Every row gives one point. Each copy is the shape, with its points in the same order, turned, moved and blurred by noise. Say if it was mirrored as well.
In the rows, zero is written as 128.

Shape, 7 rows:
[[122 167  62]
 [113 110 156]
 [121 107 153]
 [150 117 156]
 [106 149  82]
 [109  79  77]
 [131 116 156]]
Copy 1 (7 x 3):
[[ 74 177 146]
 [152 103 126]
 [151 109 134]
 [167 130 139]
 [ 84 148 148]
 [104 103 199]
 [163 119 134]]
Copy 1 is: mirrored
Copy 2:
[[173  98  77]
 [112 157 149]
 [124 157 152]
 [145 155 173]
 [148 118  86]
 [147 185  79]
 [125 153 158]]
Copy 2 is: mirrored
Copy 3 (7 x 3):
[[178  73  87]
 [ 97 143 128]
 [101 130 139]
 [125 135 162]
 [147  84  84]
 [ 86  62 100]
 [111 130 150]]
Copy 3 is: only turned
Copy 4:
[[182 141  56]
 [114 154 149]
 [111 147 142]
 [121 114 142]
 [162 163  74]
 [ 90 164  65]
 [127 132 144]]
Copy 4 is: only turned

Shape:
[[160 175 110 124 133 195]
 [178  99 157  99  85 173]
 [100 125  82 158  99 193]
 [125 174 126 125 138 142]
 [164  76 147 101  76 117]
 [150 120 112 152 154 147]
 [111 139 128 138 119 128]
 [164 111 112  89 147 105]
 [ 91 123 126 120 150 103]
 [146 118 159  73 165 116]]
Copy 1:
[[180 121  65 127 116 136]
 [156 146 130  83 121 198]
 [117  61 100 166 121 160]
 [151 123 104 126 119  94]
 [112 140 155  66 155 177]
 [159  76 120 100 142 117]
 [128 120 132 126 128 110]
 [120 120 107  48 141 110]
 [ 99 102 146  96 115  80]
 [143 148 139  43 104  99]]
Copy 1 is: mirrored
Copy 2 (10 x 6):
[[112 132 179 100 179 204]
 [105  90 197  78 160 111]
 [ 69 103 179 145 114 198]
 [115 158 137 115 154 175]
 [112  79 154  80 123  84]
 [112  98 128 139 170 165]
 [107 139 137 131 130 148]
 [112 100  97  78 160 135]
 [ 83 146  92 130 134 135]
 [ 99 140 105  81 188 107]]
Copy 2 is: only turned
Copy 3 (10 x 6):
[[176 150 154 126 159 154]
 [178  46 161 141 145 156]
 [146 144 179 193 158 105]
 [144 151 151 111 117 119]
 [155  27 138 148 114 122]
 [128 132 133 160 109 162]
 [137 125 160 141 103 103]
 [111  82 108 119 125 144]
 [ 88 115 156 124  91 101]
 [102  82 146  84 104 159]]
Copy 3 is: mirrored
Copy 4:
[[ 74 124 150 145  92 181]
 [110 107 198 156  76  92]
 [ 96 162  91 174  71 131]
 [113 129 129 111 122 161]
 [133 139 191 133  93  54]
 [ 76 148 135 145 140 119]
 [130 139 118 124 119 120]
 [ 89 147 173  82 126  94]
 [120 134 100  89 137  98]
 [ 95  92 164  74 132  94]]
Copy 4 is: mirrored

Shape, 11 rows:
[[136 108 110 141  92 103 162  68]
 [102  78 150 145 126 154 167 128]
 [132 194 141  60  76 102 120 139]
 [137 143  94  91  91 144 113 150]
 [115 156 130  82  81 117 101 158]
 [158 139  98 189 141 118 160  69]
 [ 97 156 103 108  71  98 110 158]
 [139 145 144 107  76 112  62 153]
 [ 97 128 121 171 137 137 144  72]
 [ 95  73 128 113 164 117 124 128]
 [113  91 139 144 140 110 181 160]]
Copy 1 (11 x 8):
[[139 116  85 135 178 131 167 160]
 [176 156 104 120 124 107 159 104]
 [103 100 119 184 117 229 123 125]
 [110  72 134 152 124 166 147  89]
 [122  95 127 154 127 205 114  85]
 [105 117 116 104 137 101 181 193]
 [127  80 103 119 126 203 117 102]
 [119 106 168 133 154 204 116  97]
 [161 118 117 114 129 100 140 171]
 [132 150  97 129 141  95  99  82]
 [130 168  74 104 115 127 158  90]]
Copy 1 is: only turned
Copy 2 (11 x 8):
[[142  99 161 133  96 191 126  93]
 [151 110 160 142 164 121 126  60]
 [198 157 141  91 115 154 100 194]
 [170 164 144 124  99 122 153 152]
 [195 158 122 108 128 133 137 168]
 [ 89  81 152 111  68 153 116  84]
 [200 117 115 116 111 134 152 169]
 [182 168  92  78 124 147 153 149]
 [ 99  77 152 124 136 148 131 105]
 [135 132 103 178 159 131 115  90]
 [177 100 131 152 131 106  99  66]]
Copy 2 is: mirrored
